Every row gives one point. Examples show where two turns around zero, p and q, send a point. Where does a point land after both, in the order given? Backwards means that the second turn is done in reverse. Each puzzle has new turns, and all numbers are rounded.
In the rows, zero is written as 128.

Turn p:
[162 128] => [147 100]
[ 73 150] => [116 186]
[149 106] => [121  98]
Turn q:
[112 147] => [104 121]
[182  94] => [181 163]
[119 163] => [ 92 134]
[117  81] => [166  99]
[110 155] => [ 96 123]
Where do these land?
q, then p: [ 92 120] => [ 94 115]
q, then p: [114 147] => [111 145]
p, then q backwards: [107 126] => [138 147]
q, then p backwards: [199 119] => [ 97 193]

Turn p:
[158 145 135 122] => [144 123 150 151]
[114 117 155  84] => [174 140 106 113]
[ 90 114 118 191] => [ 62 117  93 125]
[126  93 159 177] => [ 94 150  86 163]
[172 131 136  78] => [181 148 162 139]
[137 115  77 140] => [ 92 143 161 108]
[ 98 180 115 104] => [148  75 137  96]
Turn q:
[119 119 171 157] => [ 87 131 161 132]
[114 154 142 142] => [123 116 152 105]
[149 111  95 148] => [144 107 119 166]
[105  91  89 139] => [164 146 141 170]
[154 186 169  89] => [ 97 114  96  57]
[ 92 106 137 157] => [125 145 173 147]
[163 130  93  65] => [157 136  54 118]
Where do these land?
q, then p: [ 93 191 100  95] => [190 161 173 135]
q, then p: [125 117  81 130] => [109 142 154 162]
q, then p: [154 127 143 124] => [115 128 122 101]
q, then p: [119 115 183 109] => [145  83 110  97]
q, then p: [149  90 133 182] => [ 81 127  80 145]

Turn p:
[104 110 129  99 129 144 143 124] => [135 106 109 121 110 153 147 127]
[121 132 126 162 140 132 151 146] => [117 156 129 135 124 139 122 161]
[110 153 142 164 115 145 125 129] => [126 152 139 102 146 149 103 141]
[120 127 122  85 136 111 127 104] => [144  94  99 125 129 111 142 117]
[134 107 121 103 122  93 107 135] => [129 109 124 134 100  94 124 104]
[151 164 141 122  85 131 148 118] => [110 103 132 141 171 145  95 119]
[145 132 108 146 109 126 118 116] => [136 147 131 144 142 125 111 107]
[138  85 146  99 148 111 129 115] => [152  92 139 142 100 111 154 131]
[128 134 120 143 144 150 112 149] => [112 159 137 115 128 130 145 127]
[128 137 124 158 151 137 120 143] => [120 164 138 120 131 122 136 144]
Turn q:
[117 155 117 122 135 137 130 136] => [132 146 122 147 108 129 121 123]
[140 122 120 119 144 129 140 148] => [141 127 145 120 108 134 140 122]
[127 123 113 119 142 139  99 135] => [113 134 137 132 124 127 131  94]
[117 120 136 121 142 137 136 112] => [125 146 144 120 136 120 120 136]
[113 117 105 116 116 129 131 133] => [120 114 148 148 122 131 119 128]
[131 135 109 118 141 106 123 119] => [132 118 127 124 112 106 113 115]
[116 125 118 162 142 123 132 134] => [159 128 129 133 144 137 116 114]
[144 131 111 140 126 142 133 117] => [125 126 122 116 122 149 109 124]
[145 124 225 135  65 110 128 118] => [106 115  78 112 179 118 185 198]
Where do these land?
q, then p backwards: [125 123  97 120 136 133 141 111] => [126 120 145 143 101 115 122 139]
p, then q backwards: [116 135 124 109 115  40 132 166] => [132 167  96  85 110  80 117  75]
q, then p: [129 118 138 136 150 154 111 150] => [137 116 121 127 164 143 138 146]
q, then p backwards: [120 148 137  84 117 117 130 124] => [135 119 124 128 154  99 136 160]
q, then p: [128 109 133 138 125 146 152 115] => [107 123 142 110 127 131 152 129]
q, then p: [118 142 117 142 111 127 137 135] => [127 154 141 136 127 133 129 120]
q, then p: [159 128 134 134 124 146 119 127] => [128 121 105 124 131 150 144 117]
p, then q: [123 113 127 141 115 143 111 108] => [109 139 111 103 121 133 128 134]
q, then p backwards: [133 135 145 147 159 144 119 117] => [114 145 108 146 128 143 103 119]

Turn p:
[116 136  72 113 138 179 135 135 118 137 134] => [139 171 128 151 142 147 144 124 165 163 154]
[113 130 133 130 132 107  98 146 113 118 119] => [111 121 147 112 103 123 151 127 115 134 128]
[124 123 152 147 132 108 130 111 123 155 118] => [107 107 108 128 122 126 123 134 115 100 142]
[125 129 151 141 132 176 145 131 113 116 142] => [121 134 122 127 180 117 126 112 117 149 138]
[144 149  99 136 126 108 119 116 109 104 121] => [141 117 148 122 126 156 159 118 143 112 116]
[131 137 127 130 149 105 124 156 128 155 135] => [125 110 105 138  94 131 137 125 121 146 130]
[122 118 119 123 121  99 129 112 123 127 149] => [124 124 132 145 115 113 136 124 142 104 110]
[129 135 161 113 112 130 139 120 116 128 123] => [107 122 135 136 147 134 112 137 107 124 114]
[146 116 153 121 141 193 124 127 134 142 137] => [129 121 127 131 170 114  93 134 132 166 162]
[119 129 134 121 113 119 124 119 225 101 122] => [169 151 113  77 115 101  94 173 138 118  90]
[144 120 130 147 105 104 123 138 127 148 120] => [118 115 122 119 102 140 109 106 125 111 128]
[124 114 106 116 136 106 146 124 107 105 117] => [146 142 149 150 120 133 152 122 115 107 124]
Turn q:
[115 126 157 146 133  77 120 105 120 113 155] => [110 127 131 117 171 137 173 118 146 146 109]
[138 117 125 158 137  99 117 157 114 143 128] => [122 111 123  90 152 142 121 139 149 120 144]
[125 123 137 122 124 125 139 110 118 144  89] => [118  99 146 138 114 138 137 122 108 127 144]
[161 148 110 108 137 164 124 122 107 107 131] => [140 146 103 166 113 124 116 161 127 143 145]
[159 145  87  80 127 131 131 128 139 105 135] => [150 163 131 179 144 119  98 135 128 125 146]
[ 80 132 147 112 120 150 146 160 132 121 125] => [134 156 142  93 104 114 127 115  88 138 120]
[ 92 139 107 118 141 165 118 156 128 141 136] => [117 148 108 107 113 104  96 137  95 117 118]
[ 80 126 111 123 111 174 149 138 115 145 156] => [100 164 102 108  86 103 116 102 107 122 126]
[151 152 127 141 100 121 110 109 130 125 141] => [139 136 109 149 134 147 154 134 145 103 123]
[146 103 136 114 125 127 111 124 137 136 128] => [150 104 121 136 136 115 126 114 134 129 131]
[132 119 135 147 139 104 118 107 145 126 113] => [122  99 148 133 144 132 140 133 143 123 111]
[142 108 134 158 124 108 129 117 135 111 116] => [129 109 151 125 131 130 148 135 163 127 128]
[143 127 150 139 148 122 152 131 144 146 112] => [132 103 146 121 120 159 112 122 132 144 117]
Where do these land?
p, then q: [121 159 149 117 100 116 144 155 149 132 157] => [113  99 146 131 122 122 121 143  95  89 149]
q, then p: [116 116 134 111 157 147 123 147 120 142 161] => [117 124 139 144  93 147 141 144 155 124 143]
p, then q backwards: [111 123 144 125 137 126 114 126 100 101 141] => [ 97 115 133 123 128 109 121 108 127 110 115]
p, then q: [111 124 100 133 150 141 101  97 114 106  91] => [153 168 126 120 122 147 117 111 132 173 111]
p, then q: [139 135 112 144 119 115 169 115 113 122  95] => [127 146 119 152  96 119 133 166 139 150 130]
q, then p: [108 115 119 141 132  99 101 153 146 126 131] => [151 116 148 139 117 116 141 160 103 136 121]
p, then q: [125 106 163 126 151 108 107 141 138 142 106] => [132 140 109 104 148 113 148 107 132 127 166]
p, then q: [ 99 159 126 145 112  95 121  88 130 132 122] => [136 164 176 123 111 101 118 137 114 133 131]
p, then q: [157 102 104 101 142 134 140  96 100 122 108] => [149 126 110 110 113 140 143 148 168 158  99]
q, then p backwards: [124 119 130 123 105 139 130 148 108 114 138] => [109 113 111 146 143 137 123 140 142 126 120]
q, then p: [150 132 137 111 130 138 126 154 120 169 140] => [136 123 155 138 131 131 130 122 173 137 148]
q, then p: [155 159 101 148 134 136 117 130 152 129 148] => [153 138 134  80 123 142 137 130 133 153 134]
q, then p: [153 105 119 147 114 157 146 123 143 126 131] => [134 132 129  97 120 125  94 126 147 113 108]
p, then q: [123 137 152 120 109 139 154 121 161 129 123] => [132 124 123 126 147 119 112 168 107 115 141]
